Every row gives one point. Each copy is the shape, with its points in the same order, turned, moved and blurred by noise. Say if it was mirrored as well.

Shape (6 x 2):
[[ 0.24 -0.54]
 [ 0.40  0.68]
 [-0.19 -0.36]
 [-0.19  0.03]
 [-0.10 -0.39]
 [-0.32  0.15]]
Copy 1:
[[-0.28 -0.47]
 [ 0.83  0.02]
 [-0.32  0.05]
 [-0.04  0.23]
 [-0.37 -0.07]
 [ 0.02  0.42]]
Copy 1 is: only turned
Copy 2, 6 rows:
[[ 0.62 -0.23]
 [-0.56 -0.46]
 [ 0.42  0.17]
 [ 0.04  0.14]
 [ 0.45  0.15]
 [-0.04  0.34]]
Copy 2 is: mirrored

Shape, 10 rows:
[[-0.52 -0.13 -0.04 -0.80]
 [ 0.40  0.40  0.25  0.35]
 [-0.55  0.06 -0.09 -0.16]
 [ 0.11 -0.33  0.00 -0.50]
 [ 0.57 -0.31  0.22  0.17]
 [-0.12 -0.11  0.55 -0.45]
 [ 0.54  0.03 -0.27  0.26]
 [-0.44 -0.16 -0.02 -0.20]
 [ 0.10 -0.44 -0.25 -0.45]
 [ 0.47 -0.40  0.14  0.40]]
Copy 1 (10 x 4):
[[ 0.59  0.39 -0.28 -0.94]
 [ 0.16  0.01  0.13  0.50]
 [ 0.15  0.58 -0.29 -0.47]
 [ 0.40 -0.22 -0.19 -0.56]
 [-0.04 -0.55  0.00  0.06]
 [ 0.34  0.09  0.34 -0.55]
 [ 0.11 -0.30 -0.44  0.36]
 [ 0.10  0.37 -0.24 -0.55]
 [ 0.32 -0.24 -0.46 -0.59]
 [-0.30 -0.45 -0.06  0.07]]
Copy 1 is: only turned
Copy 2, 10 rows:
[[-0.41  0.58 -0.18 -0.67]
 [ 0.24 -0.04 -0.22  0.71]
 [-0.58  0.25 -0.08 -0.13]
 [ 0.14  0.22 -0.07 -0.43]
 [ 0.53 -0.37 -0.16  0.08]
 [-0.02  0.36 -0.62 -0.29]
 [ 0.31 -0.17  0.31  0.33]
 [-0.43  0.13 -0.15 -0.31]
 [ 0.10  0.08  0.18 -0.52]
 [ 0.35 -0.56 -0.11  0.16]]
Copy 2 is: mirrored
Copy 3:
[[ 0.19  0.34  0.19 -0.85]
 [-0.50 -0.16  0.06  0.50]
 [-0.10  0.53 -0.12 -0.36]
 [ 0.33 -0.15  0.07 -0.34]
 [ 0.24 -0.34  0.00  0.46]
 [ 0.17  0.21  0.56 -0.18]
 [-0.17 -0.41 -0.43  0.29]
 [ 0.15  0.44 -0.06 -0.28]
 [ 0.41 -0.17 -0.17 -0.39]
 [ 0.27 -0.21 -0.21  0.61]]
Copy 3 is: mirrored
Copy 4:
[[-0.65  0.63  0.08 -0.37]
 [ 0.59 -0.02  0.25  0.10]
 [-0.42  0.57  0.18  0.19]
 [-0.35  0.10 -0.17 -0.38]
 [ 0.11 -0.52  0.01 -0.15]
 [-0.34  0.22  0.43 -0.51]
 [ 0.28 -0.23 -0.27  0.17]
 [-0.51  0.36  0.11  0.10]
 [-0.47  0.00 -0.36 -0.22]
 [-0.02 -0.64  0.13  0.10]]
Copy 4 is: only turned

Shape:
[[ 0.30  0.50 -0.04 -0.01 -0.07  0.13]
 [-0.10  0.37  0.32  0.29 -0.34  0.29]
 [ 0.06  0.39 -0.71  0.01  0.00 -0.08]
 [ 0.05 -0.56 -0.77 -0.07  0.43 -0.19]
 [-0.10 -0.14 -0.02  0.24 -0.15 -0.51]
 [-0.60 -0.17 -0.58  0.17 -0.14 -0.77]
 [-0.07 -0.59 -0.47  0.10 -0.20 -0.38]
 [-0.28 -0.38 -0.50 -0.24  0.36 -0.28]
 [ 0.54  0.58  0.44  0.56 -0.27  0.13]
 [ 0.13  0.34 -0.19 -0.20  0.14 -0.36]
 [ 0.43  0.14  0.31 -0.03 -0.63  0.13]]
Copy 1, 11 rows:
[[ 0.47  0.17 -0.31  0.18 -0.14 -0.01]
 [ 0.11  0.70 -0.06  0.30 -0.26  0.14]
 [ 0.16  0.08 -0.62 -0.13  0.14 -0.46]
 [-0.44 -0.52 -0.41 -0.39  0.46 -0.05]
 [-0.32  0.05  0.01 -0.28 -0.40 -0.12]
 [-0.62  0.06 -0.02 -0.60 -0.11 -0.75]
 [-0.52 -0.03 -0.21 -0.68  0.01  0.01]
 [-0.35 -0.33  0.00 -0.34  0.43 -0.26]
 [ 0.34  0.43 -0.39  0.47 -0.74  0.30]
 [ 0.28 -0.18 -0.09 -0.06 -0.13 -0.33]
 [ 0.45  0.50 -0.12 -0.18 -0.39  0.47]]
Copy 1 is: only turned
Copy 2:
[[ 0.10 -0.14 -0.05 -0.23  0.20  0.59]
 [ 0.37 -0.30  0.11  0.26 -0.10  0.33]
 [-0.20  0.01  0.34 -0.58  0.34  0.13]
 [-0.41  0.39  0.11 -0.22  0.99 -0.21]
 [ 0.19  0.03 -0.18  0.03  0.16 -0.40]
 [-0.19  0.29  0.24 -0.23  0.13 -0.88]
 [-0.22 -0.14  0.10 -0.09  0.65 -0.51]
 [-0.53  0.38  0.17 -0.01  0.47 -0.22]
 [ 0.86 -0.32 -0.31 -0.10  0.09  0.52]
 [-0.18  0.15 -0.14 -0.38  0.12  0.16]
 [ 0.15 -0.68 -0.30 -0.02  0.22  0.37]]
Copy 2 is: mirrored
